Each row of a before or after table is a point. One or more steps were done to the points. Then noise was added and the rows were shuffled. The steps act on how far a point lies along the listed directions, d1 being the first. Write out the steps. A step turns or swaps two directions, mirrors them in a line or flattens them onto one, adds a multiple of one to another, or multiplies one. Angles are multiples of 10 degrees, from the lower direction toward the higher: turns from -170 to 170, lines from 10 to 170 but not 90. Use the fewest steps. Two steps may share a direction if one is a turn and the other turns, adds or multiplies; they go together, in the order done. Otherwise the lowest direction goes first.

Directions:
(1): [-27  12  39]
(2): [38 -9 29]
(3): [14 46 -5]
Before (13 x 3):
[[-16 -14   8]
 [ -5  -8  -7]
 [ -7   1 -15]
 [ -4  -3  -5]
 [ -2 -11   7]
 [  1  10  -4]
 [ 38 -20 -14]
 [-16  24 -14]
 [ 28 -10  11]
 [  3   6  -7]
 [-12  12   7]
 [ -6   9   8]
 [ -1  15 -13]]
After (13 x 3):
[[-10  11 -13]
 [ 14  -4  -4]
 [-30   3  -2]
 [-11   3   4]
 [-63  -1 -28]
 [-17 -14 -13]
 [-10   6  -8]
 [  5  -1 -27]
 [ -5 -11  -5]
 [-14  -2   4]
 [ 61  -6  46]
 [-30  13 -17]
 [ 48  26  50]]
Steps: turn d1 and d3 by -130 degrees; multiply d2 by 2.5

Directions:
(1): [17 38  9 36]
(2): [-47  12 -24  16]
(3): [ -4 -38  14  39]
(4): [ 26 -10 -48  10]
Before (12 x 4):
[[  0 -19   3  -8]
 [ 15  -5   8  18]
 [-16   8  -2  -6]
 [-12  -6  -2 -10]
 [-15 -12  26  -2]
 [ 26   9  -2  26]
 [-26  10  -1  -6]
 [ -8  -2  19   0]
 [ -1   1 -13 -14]
 [-11 -13  18  16]
 [-25 -14  15  -3]
 [  7  22   0   6]]
After (12 x 4):
[[ 16  40   7  30]
 [-18 -32  -9 -22]
 [ 21  46  -7  62]
 [  6  -3  10 -15]
 [-15 -34  19 -28]
 [  3  17   0  35]
 [-23 -21  19 -12]
 [  7  -6  18 -21]
 [ -7 -26  -1 -25]
 [ -3 -17 -10 -26]
 [ -8  -1  17   0]
 [ -5  -8  21  10]]
Steps: multiply d1 by 2.5; multiply d2 by -1; multiply d3 by 0.7

Directions:
(1): [-24 -27   4  49   5  31]
(2): [-48  36  26   3  14 -16]
(3): [-15 -37  -5   8 -11 -54]
Before (9 x 6):
[[ -1  -7   6   3   0  20]
 [ 18  24   7 -11   2  45]
 [ -2  36  14  -1  10  60]
 [ 27  31  -3 -21  -3  22]
 [ -6  -1  -7   7 -16 -12]
 [ 45 -11 -28 -46 -10 -15]
 [  7 -26 -23  17  -6  11]
 [ -2  35   0 -22   1   0]
 [ 36  -1 -23 -27 -15  22]]
After (9 x 6):
[[  6 -62 -12   5 -21 -28]
 [ -7  19  -2   4 -11   7]
 [ 37 -10 -24 -21 -16   9]
 [ 22 -46 -16  -6 -17 -15]
 [  5 -16   4   3  -4   9]
 [ 29 -22 -18  -5 -21 -20]
 [ 44  15 -17 -39   0  20]
 [ -3   2  -8  -9  -9 -28]
 [ 10   2 -16  12   4  30]]
Steps: multiply d1 by 0.7; mirror d2 and d3 in the line at 20 degrees

Directions:
(1): [  2  14 -35  33 -51   0  33  10]
(2): [-20  32 -37 -56   9   6  14   8]
(3): [ 33 -40 -33   1  36  -9  30  13]
Before (13 x 8):
[[  1  -1  22   6   5  -3 -24 -11]
 [ -8  17   3 -11   1   5  -3  -1]
 [  5 -17 -17  -5   7  -1  21  12]
 [-26  16  -4 -25  10  -1  -6  -2]
 [-11  17  -2  -2 -15  -1   6  -5]
 [ 14 -19  16   4  29  -6 -17   7]
 [ 10  -6  -9  35 -11   4  14  11]
 [  1   3  26  -4   2   3 -20  -7]
 [-20  12   6  -6  -4   0  -3  -3]
 [ 15 -19 -19  17   2  -8  17   7]
 [ 13 -15 -15  11   1  -3  22   2]
 [ 12   3   0  15 -23   0  14  -6]
 [  0   0 -19 -35  30  -8   3   4]]
After (13 x 8):
[[-19  32  13  -5 -24   7  -9  -3]
 [ 32 -52 -39   4  33  -8  45  23]
 [ 39 -51 -29  15  33 -10  36  10]
 [ 44 -60 -34  20  40 -18  33  13]
 [-20  26  27 -14  -3   4 -37 -14]
 [-22  32  16   7 -36   2 -10 -11]
 [ 20 -17 -57 -23  29 -13  37  17]
 [ 13  -5  17  18 -15  -1   3 -11]
 [ 19 -23 -11 -19  51  -8   1  17]
 [-38  34  21  -1 -28   4 -16  -7]
 [-40  37  -6 -13 -23   3  -5  -4]
 [-20  35  33 -20 -13   9 -34 -12]
 [ 22 -33   2  34  18   1   9   8]]
Steps: turn d1 and d2 by -50 degrees; multiply d3 by 3

Directions:
(1): [ -6  -8  60  22 -35   1  40   2 -10  14  17]
(2): [ 17 -20  -3 -52 -46 -15 -22  31   2  15  16]
(3): [ -6  32 -14  20 -39  28 -27   5 -51 -17   0]
(4): [ 35  33  27 -10   4 -41  -4  -2 -21   3 -48]
Before (11 x 11):
[[  2   8 -36   6  -9  32 -23  12 -26  -9   2]
 [ 15 -18  27 -16 -14 -24   7   9  17  12  -2]
 [ -5  -3 -28  -9 -21  40 -38  13  -5 -12  29]
 [ -1  56   5  53  14   2 -16 -34 -41   1 -33]
 [-20  17 -44  24  -1  32 -40  -8 -33  -5  10]
 [ -5  13  23  47  36   7  41 -21  19 -14   0]
 [-12   6  -9  -1  -5 -14  -5 -17  -9 -12 -29]
 [  8  -2 -15  -5  60 -11   5 -11   9 -24 -31]
 [ 18 -26 -30 -44   8 -15   8   9  48  20  25]
 [  9 -37  18 -16  41 -32  39  -2  39  19   2]
 [  5 -20 -27 -14  38   2  -1  -7  24  -1 -11]]
After (11 x 11):
[[-11  -4  -2 -13   2 -25  -1  -9   3  -6 -30]
 [ 11 -11  41   2  31 -25  36  -8   5  -9 -26]
 [  2  -8  25   0 -45   1  -4  14 -10   6   6]
 [  7 -28  17  -6 -25   5  45   5  33  27  49]
 [  1 -24  24   1  16  -6  38  -7  18  15  -4]
 [ -7 -18 -34 -17  27  23 -27   2  33 -11  21]
 [ -8  -6 -47   4  56  -3 -22 -17  16   4  -9]
 [  7  41  29  46  10   1  25 -15 -13 -20 -17]
 [ -4 -11  61  23 -32  -9  47   0 -16  24  20]
 [  8 -12 -47  -3  36  16  -7   5  17   4   3]
 [ 24  48 -19   7  40 -34 -37 -26 -16   7 -55]]
Steps: turn d1 and d3 by 80 degrees; turn d2 and d4 by -30 degrees

Directions:
(1): [ 30  16 -38  25  17  37 -18  29  18  -8 -22 -12]
(2): [-54  17  24  17  37  23  23  13  -5 -14 -14  -1]
(3): [-12  29  -8 -54  25  -8 -27  -1  25 -23  19 -13]
(4): [  8  25  35   1 -20 -11  -8   5  -6  11 -27 -60]
(5): [  7  20  -7  -9  24 -36   0 -12   0  22 -55  31]
Before (12 x 12):
[[ 19 -31 -23  -9 -25   1  -9  -9  -4   3  39  13]
 [-24   4  18   8  -7  16   5   8   6 -15  13 -26]
 [-16  23   8 -10  -4   7  -3   0  17  -5   3 -19]
 [-22 -25  21  -6 -20  -5   9 -21 -10 -10  30  13]
 [ -2   5 -19   4   8   1   2   9   5   5  -1  14]
 [-19  -9   1 -17  15  -8  13 -21 -14  -1  40  34]
 [  9   3  15  34 -15  49  -1  26  -5  -5  -6 -49]
 [  1  20 -20   9   3  -3 -11  10   8   7 -26   6]
 [-30  19   3 -14  21  -2  -2   3   5 -14   5  34]
 [ -4   5 -10  -2   7 -14   7  -2  -5  -4  -8  12]
 [ 20  -9 -11   8 -18  19 -11  14  -4   1   8 -41]
 [-15  -7  24 -13   4 -43   3 -13   5  10   5   1]]
After (12 x 12):
[[  1  25  19  -3  -9 -13  -3  11  -4  14 -19 -38]
 [ -1 -18 -52   2  47   2  -6   6  32 -12  20  59]
 [-26   2 -10 -12   5   6   8  -8  16 -10  23  24]
 [ 37  -6  -5  14 -38  12 -16  10  -3  16   0 -46]
 [ -3 -41   4  -2 -25  -1  14  -9 -21   9  32  -5]
 [ 26  26 -21  18  19  31 -11  19   4  -2  -3 -29]
 [-28 -19   0  16   2  23  20   4   2 -21  31  17]
 [ 12 -19 -37  33   7  45  -9  13   8 -19  14  23]
 [-14  47   7  -5  12   7 -21  22  13 -10 -27 -15]
 [  4  16  -9  -4   6 -15   0   7   1  -6 -19 -10]
 [-30 -43  40  18 -30  11  35 -11 -29   1  36  13]
 [-19  26  16 -13  -9 -32  -7  -4   4  13 -21 -15]]
Steps: turn d1 and d4 by 140 degrees; multiply d4 by 2.5; add 0.5 times d5 to d3

Directions:
(1): [-10  17  59  -4 -24  24  20 -18 -31 -24   3 -47  -6  37]
(2): [ -3 -51  20  13  13 -41  18  -9  32 -51  42  -3  14   1]
(3): [-17 -53 -35 -22 -37   7 -18  48 -28  -6  12 -19 -21  21]
Before (10 x 14):
[[ -3  12  -1   4  -1  10  11 -27  10  -5   9   9   5  -7]
 [ -9 -49 -34 -10 -10 -18  -5  17  14 -11  10   9  -1  10]
 [ 11   3  27   6  14 -15   3  -7   2 -16  -6   4  -3   0]
 [-12  -8 -22 -22 -30  28  -8  29 -39  22  -8 -12 -13  16]
 [ 23  32 -18   7  14   2   1   1  14  32 -26  28  -7 -26]
 [  8 -32 -51  -4  21 -35 -21  11  34   9  18  36   7 -17]
 [  5  24   0   4   2   6   7  -3  -2  14 -18   3   1   1]
 [  0 -33 -20 -11 -24 -15   0   3 -12 -19  22  -8 -10 -13]
 [  7  23  51  16  15 -12  29 -49  22 -20   4  -9  23  19]
 [  3 -38 -33 -16 -14  22 -16  29 -30  11  -7  -1 -21   2]]
After (10 x 14):
[[ 19   7 -15  11  19 -14   6   2  24  14  -8  28  -4 -24]
 [  3  11   2   9   6  -6  10  -4   6   3  -9   4   3  -1]
 [ -8 -34 -38 -17 -17  -6 -12  21  -1   5  -2   6  -7  14]
 [-14 -29  -6 -16 -25  11   3  24 -27  -3  13 -20  -7  18]
 [  0 -49 -25 -12 -13  14  -8  23 -27  -4   3 -10 -19   7]
 [ 13  12  22   5  12  -9   0  -8  -2  -7 -14   5  -5  -2]
 [  6 -24 -59 -13   9 -21 -29  20  18  19   9  33  -1 -14]
 [  1 -18 -24 -16 -28  -3  -1   3 -23  -8  11 -11 -16  -9]
 [ 13  44  39  14  17   1  21 -46  17  -1 -15  -3  19  11]
 [ -3  13  -4   2  -1  11   8 -28  10  -2   8  10   6 -11]]
Steps: turn d1 and d3 by -10 degrees; multiply d2 by 0

Directions:
(1): [-29 -41   2  16 -33 -20  -7  58  37  -1   0   6  -5  23  13  12 -14 -44]
(2): [ 39 -11 -14 -25  23 -60  -6  15  26   8   6 -21  38  16  25   2 -11  39]
(3): [-29  24  15 -24  -2  18  42  40  20  15  -5  48  20   9  -9   3  22  45]
Before (14 x 18):
[[ 18 -12  -4  19   3  10 -34 -35 -27 -22  -6 -43 -19 -18  -4  -8 -12 -18]
 [  7  12   7  25  -1  29 -15 -46 -33 -18   2 -16 -31 -22 -17  -9  -3 -24]
 [-44  -7  15   9 -23  21  11  36   5   5 -11  31 -21   2  -6   2  12 -22]
 [ 24   9  -8 -12  20  -7   7 -22 -16   5   4  -3   1 -10   6   5  -1  29]
 [ -2  -1   5   7  -2  15  -3 -17 -13  -4  -4   4 -20  -8 -10  -4   3   0]
 [-25  -5   4  39 -17  45 -13 -21 -26 -19   4   3 -41 -16 -20  -8  -2 -60]
 [  0 -17  -4   9 -12   3 -12 -12  -7  -6   1 -18  -7   5   3  -6  -2 -31]
 [ -4  -1   9   8  -8   9   9 -12 -11  -3  -3 -11   1 -10  -1   3   8   0]
 [  5  16  -8  -7  12  14   6 -21 -13   4  -9  -3   2 -10  -2   0   8  16]
 [ -8   9   6   4   0  15   2  -5 -11  -7  -5   5  -9  -2  -6   0   1  -9]
 [ -8  36  13 -15   9  35  35 -17 -15  -1  -5  21   3 -13 -13  -5  24  37]
 [-11   7   3   9  -7  38  -1 -27 -26 -11  -8   5 -18 -13 -16  -4  15 -15]
 [ -2  17  10  -5  15  11   3 -11 -11   2  -4   4  -2  -7 -13  -4  14   3]
 [  2 -13  -3   2   5  -8 -15 -14 -11 -15   0 -13 -15 -10  -1  -7 -15 -22]]
After (14 x 18):
[[  2  10   7  -9  15  -5   2   1   0   4  -2   2   6  -1  -7  -2  11   7]
 [  9  10 -10 -10  13   1   5 -11  -4   6  -8  -6   9  -4   4   2   5  19]
 [ 29 -25 -10  21   4 -10 -45 -32 -21 -23  -3 -57 -15 -13   6  -6 -21 -25]
 [  1 -11  -5   1  -5   1  -8  -4  -2  -8  -5  -6  -1   2   0   0   5  -9]
 [ 24   9  -9 -12  20  -9   7 -22 -15   6   4  -4   1  -9   6   5  -2  29]
 [ -3  25  10 -25  10   8  37  10   8   5  -3  21  21   1   0   0  20  50]
 [-44 -10  14   3 -22  11  13  48  15   8 -11  33 -13   8  -1   4  11 -15]
 [ 23 -11  -2  20   2 -14 -27 -25  -9 -16   6 -33 -14  -7   2  -4 -17 -23]
 [  4 -21  -7  11 -12  -2 -16 -14  -6  -8   2 -24  -8   5   5  -6  -5 -35]
 [  0  -7   7   6  -8  -2   7  -5  -4  -2  -2 -15   6  -6   4   4   5   1]
 [  4 -10   1   4  -1  -4  -7  -6  -1  -2  -2  -1 -11  -1  -1  -1  -3   2]
 [ -7 -30  -6  32 -14  -2 -24   4   2 -16   8 -14 -22   1   1  -2 -16 -57]
 [  6 -18  -6   4   5 -13 -20 -16 -11 -16   1 -20 -16  -9   2  -7 -18 -26]
 [ -4   2   3   1   0   0   0   5  -1  -5  -4   1  -1   4   1   2  -3  -6]]
Steps: flatten d1 and d2 onto the line at 150 degrees; multiply d3 by 1.3

Directions:
(1): [ 33   1  31 -17  23 -36 -40  51  27  14  -2 -24 -31 -21 -14  46  -6  44
 -11  -3]
(2): [-11 -35  40 -59  -6  -4  -8 -38  17  31  36  38  19  24 -20 -10 -13  29
  10  36]
Before (10 x 20):
[[ -3  11  -6  26  -3   9   3  16   1  -7 -12 -19   3   1   0  13  21 -13
   -8 -25]
 [-11 -24  15 -34 -14  -8  -9 -22   9  18  12  21  -8  17  -6 -18  -3  22
    7  26]
 [-10  40 -44  57  -6  20  21   3 -33 -38 -45 -24   0 -10  25 -26  10 -52
    3 -32]
 [  4   0  28 -18  10 -15 -13  25  18   8 -12  -6 -27  -8 -13  21   1  18
  -11 -10]
 [-25   0  11 -18 -19  27   8 -28  -3   3  13  25  21  18 -11  -8  15 -20
    4  19]
 [ 10 -17  40 -52  12 -21 -26   7  21  19  24   7  -1   4 -13  15   1  35
   -4   5]
 [  0  -3  -4   0  -5  -5   1   2  -8   9  -2  -2   3  -3  -3   8   5   8
   -3  -9]
 [  9  -3  31 -27  15 -26 -26  12  16   5   2  -5  -9   9  -6  21  -8  24
    3  10]
 [ 31 -13  22 -11  -4 -20 -25  20  18  22  13  -9 -14 -21  -7  23  -3  28
   -5   3]
 [ 20 -18  40 -53  18 -28 -32  19  48  29  21  10   0   5 -23  12  -6  52
    5  34]]
After (10 x 20):
[[ 19 -14  60 -60  16 -34 -47  14  30  28   8   3 -11   0 -26  21 -18  53
    4  20]
 [ -4  -4  -4  -2  -7  -2   4  -5 -10   9  -1   2   7   0  -3   3   6   6
   -3  -7]
 [-22   9 -14  10  -6  12  17 -27 -17 -19  -8   7  14  22  14 -22   2 -30
   10   2]
 [-21  20 -52  39 -12  33  41 -21 -14 -26 -15   7  26  12  20 -50  18 -47
   10  -2]
 [-19  13 -31  19  -9  23  28 -19 -24 -23  -6   2  18   7  19 -30  20 -41
   -1 -24]
 [ -4  14 -34  34 -10   2   7   9 -14 -17 -28 -16 -24  -6  18 -15  12 -15
   -2 -12]
 [ -6 -14  26 -18  -4   2  -8  -3  17  18  14   5  12  15 -16  13  11  14
   -3   0]
 [ -6 -10 -18  15 -30  21  22 -34 -14   4  11  15  19   1  11 -29   6 -24
    7   3]
 [-29  -4   3  -8 -13  20  25 -29  -6  -1  -6  20   4  15  -2 -24   6 -21
    0  -4]
 [  6  28   0  18   2   5 -12  37   1 -13 -18 -21 -15 -15  -3  31  21 -14
  -11 -12]]
Steps: turn d1 and d2 by 160 degrees

Directions:
(1): [ 33  -4  23 -13 -40  24 -12  41  -3  32 -29   3  -6   6   2  21   7  13
  10   4 -10   1  30   2 -43  31  51   8 -11  26   2  17]
(2): [ 22  48  -2  -8 -29 -29  54 -25   0 -18 -14  33   9 -20   4  16  13   2
   1 -36  20   0  35  -7  -4 -27  -3 -31 -22  19  -2   4]
(3): [ 27  -1   5   7  22  13  45  13  11  19  -2 -24 -33  -8 -17  32  -3  47
 -26  15 -28  23 -13   6  -1 -20   4 -39  11 -27  18 -35]
(4): [ -6  -7 -16  31  -7  60  20 -32   8  13  -7 -15 -30  -3 -19   4   1 -19
  52  15  20  29  -2 -22   4  -8 -20   7 -26  30  26  12]
Before (10 x 32):
[[  0   9   3 -17 -10 -21  -6   1  -6 -13   4  18  19   3   8  -7  -2  -3
   -9 -15   2 -11   6  -1  -6  -2   2   0  -1   5  -8   9]
 [ -5  -1  -4  -1  14  -5   3 -14  -1 -10   3  -9   1  -5  -4  -5  -3   2
   -9   0  -4   0 -12  -1  10  -6 -19   1   6  -7   0  -6]
 [  9 -18   6   2   5  19 -10  14   4  14  -2  -8 -12   6  -4   7  -9  12
   -3  15  -6   4  -4   4  -1   9  13   2   5   1   5   0]
 [ -2   9  -8   4   3 -10  25 -18   2 -14   2   6  -2  -5   0  -5  -1   4
  -10  -8  10   6  -3   0  15 -21 -15 -18  -3 -10   3  -9]
 [ -1   2   7  -5 -17   4  -8   4  -6  10  -5  11   5  -6   2  -3   5  -8
    7   1   9  -6  13  -1 -11  10  13   3  -7  13   0   4]
 [  6  -2  -4   8 -20  15  -7  -7   2   1  -4   6  -9  -2  -2  -2   2 -17
   26   0  18  -2   6  -3  -9  10   6  16 -10  22   7  19]
 [ -8   3  -6  10  -2   2   6 -20   6  -7   9   1  -6   1   2  -6   0  -7
    6   4   9   1  -9  -7  12 -15 -16   3  -4   0   1   0]
 [  8  17  -2 -11  10 -26  32 -12   0 -16   7  10  -3 -11  -2   8   6  13
  -20 -16   1  -5  -4   7   7 -25  -9 -24   9 -20  -2 -18]
 [  2   9  -1  -6   8 -23  15  -3  -1  -5   8   3   7  -4   4   2   8   3
   -6  -8  -5  -1 -10   6   9 -12  -7 -11   5  -6  -4 -12]
 [-10  -6  -3   5   7   1  -4 -10   6   3   3  -4  -5  -1  -2  -1  -6   2
   -1   9   1   4  -9  -2   3   3  -9   1   0   0   1   2]]
After (10 x 32):
[[-11   6 -15  14  11   0  29 -32   4 -15   7   1  -9  -6  -5  -9  -4  -3
    0  -4  15  12 -11  -5  25 -27 -28 -16  -5  -9   9 -11]
 [ -8   5  -8   0  17 -15  11 -23  -1 -17   6  -7   5  -8  -4  -7  -3   0
  -12  -5   0  -1 -13  -1  17 -14 -26  -4   5  -9  -2 -10]
 [ -4   2  -2  -6 -10   3  -5  -8  -3  -7   2   9   8   4   1  -9  -3 -10
    8  -7   7  -2   3  -7  -4  -2  -3   5  -7  14   0  14]
 [ 22  -2  12 -11  -7  -4  -1  20   1   9  -7   6  -1   1   3  14  -5  19
  -16   0  -8  -4  10   9  -9   7  24  -8   4   1  -3   0]
 [ -2 -29   3   6  -7  26 -43  18   1  15   2 -10 -10  11  -1 -10  -4 -14
   19  19   2  -7 -11   5 -13  31  17  35   6   9   4  17]
 [-18  -8  -9  12  12   1  -7 -17   7  -9  18  -7  -5   5   1 -13  -5  -8
    0  11   4  -1 -22  -5  18 -13 -22   9   6 -12   0  -4]
 [ -1  15  -8   3   6 -16  31 -20   2 -10   7   5   1  -8  -1   3  10  -3
    6 -11   5   7  -7   0  15 -23 -19 -16  -4   1   2 -10]
 [-10  -5  -2   1  10 -10  -6  -8   4  -2   6  -2   0  -1   1  -3  -6   4
  -10   6  -1  -1 -10   1   5   2  -9  -1   5  -6  -3  -1]
 [  5  28 -16   4   5  -9  59 -42   4 -21   4  12 -14 -19 -11  10   9   1
    4 -20  18   9   0  -6  16 -43 -29 -31  -8  -5  11 -14]
 [ -2 -11  10  -3 -15  18 -22  14  -6  20  -7   2   1   0   1  -5   3  -8
   10  11   4  -5   8   0 -17  20  21  12  -3  14   2   6]]
Steps: multiply d1 by 1.6; turn d2 and d4 by 70 degrees; add 1 times d3 to d2
